Each wall is flat, endless, passes through zero and stands at right angles to its row. A trip goes straight from one point to another. Which walls does it cross, in order?
In the rows, zero is written as 128.

Walls:
(1): [154 145]
(2): [159 133]
(3): [158  63]
(4): [ 80 150]
(5): [109 143]
(6): [51 80]
(7): [ 73 158]
(8): [149 119]
(9): [124 100]
Trips:
[ 81 146] to [121 136] -> none
[150  77] to [131 118] -> none

Walls:
(1): [137 131 121 107 138 199 176 146 127]
(2): [165 162 200  59 114 147 134 118  92]
(3): [171 136  97 132 168 113 135 137  87]
(4): [163  96 111 137 142 108 110 125 135]
(5): [115 156  70 123 135  86  83 126 124]
(6): [165  91 177 136 118 114 112 136 141]
Trips:
[119 181 182 119 107 151 126 182 206] to [141  85  94  86  23 180  72 107 172] -> 4, 5
[ 91  85 113 158 142 102 210 137 107] to [131 128 144 109 149 156 134 112  72] -> 2
[187 122 114 115 137 122 184 134 186] to [115 153 196 177 177 170 143 120  75] -> 2, 4
[102 161  80 120 138 155 139 174  94] to [141 148 103 140  89 101 106  82  81] -> 1, 2, 4
[152 138 139 109 164 122 129 126 150] to [164 165 176  79  80 137 164 145 115] -> 4, 3
[123  89  82 161 114 168 135 137 137] to [149 119 171 130 109 207 117 163 126] -> 6, 4, 2
[160 148 207 118  60 147  91 157 107] to [ 77 186 104 144  88 156 125  52 123] -> 6, 5, 2
[170 163  71  97 127 162  90 117 175] to [ 87  86 178 137 125  99 124  95  93] -> 2, 3, 1, 6, 5, 4
[136  76 148 204 197 129 183 131  84] to [155 161 162 129 165 138  84 112 121] -> 2, 1, 5

Walls:
(1): [105 112 215 105  96 136 108 130  71 127 139 121 130  97 124 161  66 106
 155  89]
(2): [179 189 207 170 174  99 150 111 125 149 132  92  78 110  87 175 132  94
 119  86]
(3): [ 79 163  66 128 112 176 185 116 137 125  97  95  75 127 106 137 172 114
 108  74]
(4): [233  91 185 170 143 126 177 129 151 107 100  70 104 200 184 136 118  98
  72 139]
(5): [ 80 132 137 140 160 165 147 130 133 112 120 147 136 157 120  80 111 156
 153 124]
(6): [ 96 112 135 121  47 125 153 130 100 100 192 102 120  99 106  90 200 146
  53 152]
(7): [163 146  42 126 141  96 130 145 175 154  55  69 111 133 184 151 119  98
 137  70]
(8): [185  89 109 136 131 174 158 217 159 177 174 165 112 162 107  81  93 137
  62  58]
(9): [138 157 123 127 237 122  79 173 149 137  89 130 121 155 134  79  99 175
 140  85]
Trips:
[159  89 114 145 166 114 146 127 143 107 150 169 139 104 130 153  89 104
 120 173] to [145 142 138 139 132 113 102 156 171 143 136 100 168 170  84  99  59  85
 125 121] -> 2, 9, 7, 1, 5
[ 93 122 154  79  95 135 179 181  67  74 129 100 147 102 141  90 133 127
  89  84] to [117  92 112 120 140  31 127 130  93 158 145 145 158 202 114  98  86  98
  70 134] -> 4, 3, 5, 9, 1

Walls:
(1): [143 129  70 162 141 125 116 123 129 213 203 124  94 146 150  87 110 105
 136 100 108 133  70 115 178  93 166 145 138 174 159 136 152 151  90 189
 132 143 143 138  84 122 122  87 111 139 147  54]
(2): [160 104 103  93 144 131 150 204 183  76 156 155 126 109 113 157 162 118
  77  70 157 115 127 109  83 161 117 160 156 117 151  87 159 100  91 176
 123 170 125 170  94  45 213 123 142 101 153 113]
(3): [ 98 162 145 141 144 184 129 141  68 137 109 107  88 134  98 166 144  97
  98  21 103 104 167  38 131  90 140 121 170 170 138 126 132  74 129 176
 124 109 133 139  88  93  89  89  82 117 134  82]
(4): [107 191 130 133 134 125 130 129 133 197 185 136 137 140  70 132  68 132
 197 125 113 168 160  94 102 153 195 131 165 130 106 120  82 119  98  68
 128 115  55 165  50 223 176 111 190 129 182 134]
(5): [155 163 131 146 115  91 156 101 111 148  81  49  80 147 111 151 115 139
 125 107 142 175 106 103  68 161 192 159 148  93 152 123  89 130  96 100
 120 124  47  46 141 170 109 123 131 122 102 143]
(6): [178  75  79 110 112 134  59 141  98 152 157 139 149 133  78  94  93 115
  80 108 120  89 180 135  98 158  85 167 153 187 129 124  98 152 135 122
 156 194  77  80 155 177 101  70  85 126  96 103]
(7): [ 98 140  99 141 103  51 120 178  98  95 117 137 142 127 123 107 118 178
 134  76 137 177 106 134 142  33  70 124 101 172  98  26 142  98 169  93
 168 145 125 184 110 108 130 121 141 109  87 111]
(8): [162 150 172  67 149 121 125 115 113  69 144  83 123 130  30 127 172 163
  84 216 122 121 180 172 140 108 126 122 152  54 117 140 122 126 164 146
 175 108 122 127 123  43  81 161 152 137  84 111]
(9): [109 138 197 167 115 104 121 117 193 125 177  81 189 159 108  90 108 101
 101 159 107 129 103  96 121  84 165  99 202 125 152 118 113 152 156 105
 108  80 151 107 103  97 156  94  84 145  62 132]
(10): [ 94 150 159 155 238 150 123 142 120 105  54 145 152 144 140 167  92 183
  93 142 110  90 106 131 142  88 111  99 113 136 134  60 149 150 101 136
  87 122 104 152 120  95 114 144 126  98 162 160]
(11): [107 149  68 151 140 107 111 100  95  80 156 158 169 140 116 196 158 115
 123 162  80  86 102 201  85 155 108 100 106 120 138 145 201 114 134 171
 160 130 107  98 149 119 138 138  93 180 149 132]
Trips:
[ 90 136  71 138 173 143  93 100  87 109 101  96 116  95 142  86  92 119
  88 140 137 106 141 102 144 122 122  86 171 159 160 138 125 143  74 154
  38 145 163 135 181 140 120 115 115 155 134  64] to [155  79 131 129 117 192  74 137 126 130 147 111 166  18  82 105 152 171
 131 116 180 156 119 120  86  78 121 126 156 139 133 184 187 142  59 104
 164 145 174 100 151 143 198 149  84  92 141 118] -> 2, 10, 3
[140  84 173 125 160  65 182 131 127  47  88  66 147 121 130 168 142 106
 108  67 112 174 206 105  68  82 180 133 169  80 185 124  80  72  96 146
 192 203 154 139  77 107 166  81  69 177 133 105] to [179 177 119 125 117  98 130  84 127 132  71  85 170 111  94  91 215 166
 146 125 124 104 164 124 140 142 104  95 124  57 157 127 105 130 134 162
 130 125 122 165  99 116 165 119  96 141 178  94] -> 11, 7, 9

Walls:
(1): [100  61  76 170 138 119 119  59  58  96 194 129 143 114 119 128 126 131
 109 122 110 119 129 123 138 117 176 151 193 115 139  56 199 137 184 114
 148 100 150 151 150 137 112 111 146 159 142  87]
(2): [155 140 112  87 106 129 110 197 182 178 202 175 126 122 142  97 146 223
 143 123 131  86 110 109 130 128 155 116 139 135 152 168 147  66 168 144
  75 120 121 131  54 125 216  67 112 197 165 163]
(3): [163 137 119 115 123 205 123 168  91 170 123 175 128 127 170 167 140 122
 121 125  89  72  46 104 135 160 127 145 154  90  80 166 133 156 144 131
 114 140  99 120  81 128 107  89  98 101 210 145]
(4): [104  83 110 111 157 142 185 126  67 140 172  66 147 179  89 191 136 121
 134 179  82 131 172 153 121  55 114  19 137 124 185 143 144 173  52 120
 100 134 134  98  76 145 156 169 151 152 115 153]
(5): [131  76 103 110  81 153 117  76  91 137 147 154 100 141  94 188 118 167
 125 132  89 160  66 168 151  72 133 211 140 124 107 161 144 132 150  91
 183  88 156 152 103 158 107 138 102 112  55  98]
(6): [172 200  92 169 106 121 148 139  65 157  80 134 142 127  99 125 156 102
  96 117 131  93 158  84 120 136 102 153 143 157  87  87  79 177 152  94
 175 117 174 134 105 142 102  76  50 139 156 143]
(7): [153 126 126 129 119 141  86 118 139 142 102 120 177 169 104 124 108 137
 164  95 102 126 144 155 115 163 124 101 121  60 128 198 134 120 196 140
 128 125 130 163 158 151  59 107 188 154  64 101]
(8): [144 148 151 117 131 188 191 137 124 126 153 178  80 104 135 152 164 123
  83 203 176 141 171 181 158  98 106 120 126 124  78 179 103  97  89  82
 124 113  65  68  81 138 109 127 135  86 130 118]
(9): [138  52 129 164 163 126 117 133  66 154 166  95 138 132 149 156 154 138
 116 130 149 161 126 151 171  95 115 112 132 144  89 143  87 159 106 167
  68 161 192 165 127 113 115 117 154 115 101 133]
(10): [114 151 160 113  85  92 159  84 125  63 151 125 156 169 195 128 124 105
 104 137 150 132 103 113  61 127 113 152 141 125  92  60  92 140 133  60
 116 176 134 139 132  88  93 115  86  98 139  27]
(11): [136 141 160  55 115 125 126 113 156 148 110 120 108  73 134 188  65 150
  98 143 130 167 152 113 100  89 166  94 133 143 103 137 175 170 114 142
 157  65 105 142 127 115 150  98  90 142 163  87]
Trips:
[157 147  95  53 127 165  73 102 134 135 130  89 116  69 150 128 200 121
 174 142 147  23 108 102 153 107 137 176 105 141 104  94 193 102 183 140
 139 116 150 133 133 104 185 148  91  80 117 107] to [125  48 108 115 106 128  99 182 108 101 132 125  57 158  94 165 118 140
 114 102  80  74 145  32 139 102 119 180 132 136  71 124 112  79 157 185
 151 193 109  63  86 155 132 164 145 177 184  83] -> 11
[121  99  64 161  55 190 172  57 163  95 156 151 161 153 161 132 107 154
  72 196 119 120 197 122 104  90  94 141 129 148  95 128 160  93 101  85
 137  88 194 137 183 122 120 151 135 115  98 120] to [ 96 164 201 125 216  59 127 159 102 209 147 123  95  82 163 116 188  82
  60 160  69 107 137 126 125 118 129 146 172  88 140 105 132 113 106 108
 127 132 124 147 149 133  83  71 129  98 113  63] -> 4, 5, 3
